Each wall is flat, endless, passes through zero and stands at right angles to its row. A trip goes straight from one point to another. List the walls that it crosses, first one first.
(in the rows, 128 means zero)

Walls:
(1): [ 87 108]
(2): [157 119]
(3): [156 142]
(4): [148  97]
(5): [151  76]
(6): [108 117]
Trips:
[ 97 103] to [ 97 139] => 4, 5
[112 123] to [130  95] => 5, 4, 2
[ 94 102] to [106 110] => none
[ 91 171] to [113 164] => 6, 3, 1

Walls:
(1): [140 100  88 108 132  92 205 106 115]
(2): [157 164 128 110 105 117  44 125 211]
(3): [125 156 171 221 188  95 162 173 149]
(4): [125 142 133  79 125 101 156 164 140]
(5): [118 152 126 150 184  80 119 136 103]
(6): [138  91 154  46  78 126 138  48 143]
Trips:
[143 118 151  74  58 126 115  82 193] to [ 79 114 176 121 130 137  87 140 145] => 4, 3
[131  94 145 120 181 105 171 108 154] to [115  46  53 124  96 207 138 142 190] => 5, 3, 4, 2
[158  95 136 149 136 129  67 169  90] to [133 143  25 125 152 129  38 192  96] => 3
[177 181  82 148 103  92  85 134  85] to [ 75 169 116 132  97 195 126  58 119] => 5, 6, 2
[ 98  81 175 118 110 119 169 123 100] to [133 126 116 210  56 140 168 136 125] => 3, 4, 6
[166  97 191  96 132 192  83 120 105] to [197 147 138 108 117 125 171 129 149] => 4, 1, 3

Walls:
(1): [143 143 146 136 107 157 141 155 124 123 108 161 111 127 144 168 200 193
 134 142 141  96  92 158]
(2): [104 158 142 144 132 142 133  94  91 122 126  84 168 156 155 113 174 104
  57 131 109 180 186 124]
(3): [135 119 198 140 145 147 134 158  38 118 119 122  97 146 166  89 144 156
  80 123 114 180 136 134]
(4): [120 186 138 174  85 146 121 120 152 133 154 120 104 155 138 136 127 118
 160 132  98  69  63 125]
(5): [163 249 121  93 139 146  54 123 115 126 139 170 156  58 150 165  72 195
 150 184  44 174 155 123]
(6): [108 133 110  46 145 156  88 109 110 146 163 167 187 165 136  93 171 146
 108 184  89 105 144  84]
(7): [161 109  77  85 162  68 150 109 145 146 133 109 162  96  43  88 148 144
 141 149 160 198  76  70]
(8): [115 106  98 101 142 118 136 116 121 124 212 117 112  89  87  86  96 102
 114  38 128 160  87 115]
(9): [106 171 159 144 121 149 171 163  96 128 123 147 149 136 155  94 131 139
 141 143 142 145 146 125]
(10): [109  81 146 100 141 147 116  92 179 125 197 140 187 194 186 140 141 120
 240 134  99 189  77 160]
(11): [135 138 147 167 122 146 183 165 104  63 139 185 147 147 236 116 156 156
  96 123 137  46 147 132]
(12): [147 188 174 116 169 146 132 142 144 143 119 153  57 164 143 163 170 134
 107 202 129 121 141 110]
Trips:
[128  94 109 163 102  65 115  98 129 124 140 192  90  91 115 175  50 156
 111  93 148 138 171 120] to [ 98 150  92 145 138  64 155  48 192 154  99  62 133 122 127 105 137  56
  50 135 122 161 156 133] => 7, 5, 2
[136 124  84 201 183  66  57  98 113  86  97 150 104  56 103 152  87 116
 151 136 184  97 125 140] to [159 107  94 130 138 176 138  77  91 137  65 145 165 132  98 115 115 127
 118 127 114 164 181  50] => 8, 2, 6, 3, 9
[144 165 128  84 178 135 149 142 155 101  87 105 120 135 174 175 221 180
 108 199 157 186 124  70] to [176 135  65 103 161 199  70 206  58 117 136 193 142 150 155 140  85 139
 181 135  92  99 137 130] => 2, 7, 4
[ 45  98 116 107 148 144 224  91 177 117 104 184 122 126 109 138  52 108
 119 135 186 226 148 134] to [102 173 115  63 168 100  59 131  45 125  74 172  72 123 213  94 148 108
  87 166 150 202 134 138] => 3, 12, 5, 6, 10, 8, 7, 11
[ 75 151 150 132 111 150 105 110 160  23 136 102 182 151 108  48 160  71
 116 111 134 194 162 139] to [102 123 114 205 118 119 175  24 130  53 160 156 121 148 145 105 161 125
 174  93 146 127 156 119] => 11, 7, 6, 4, 3
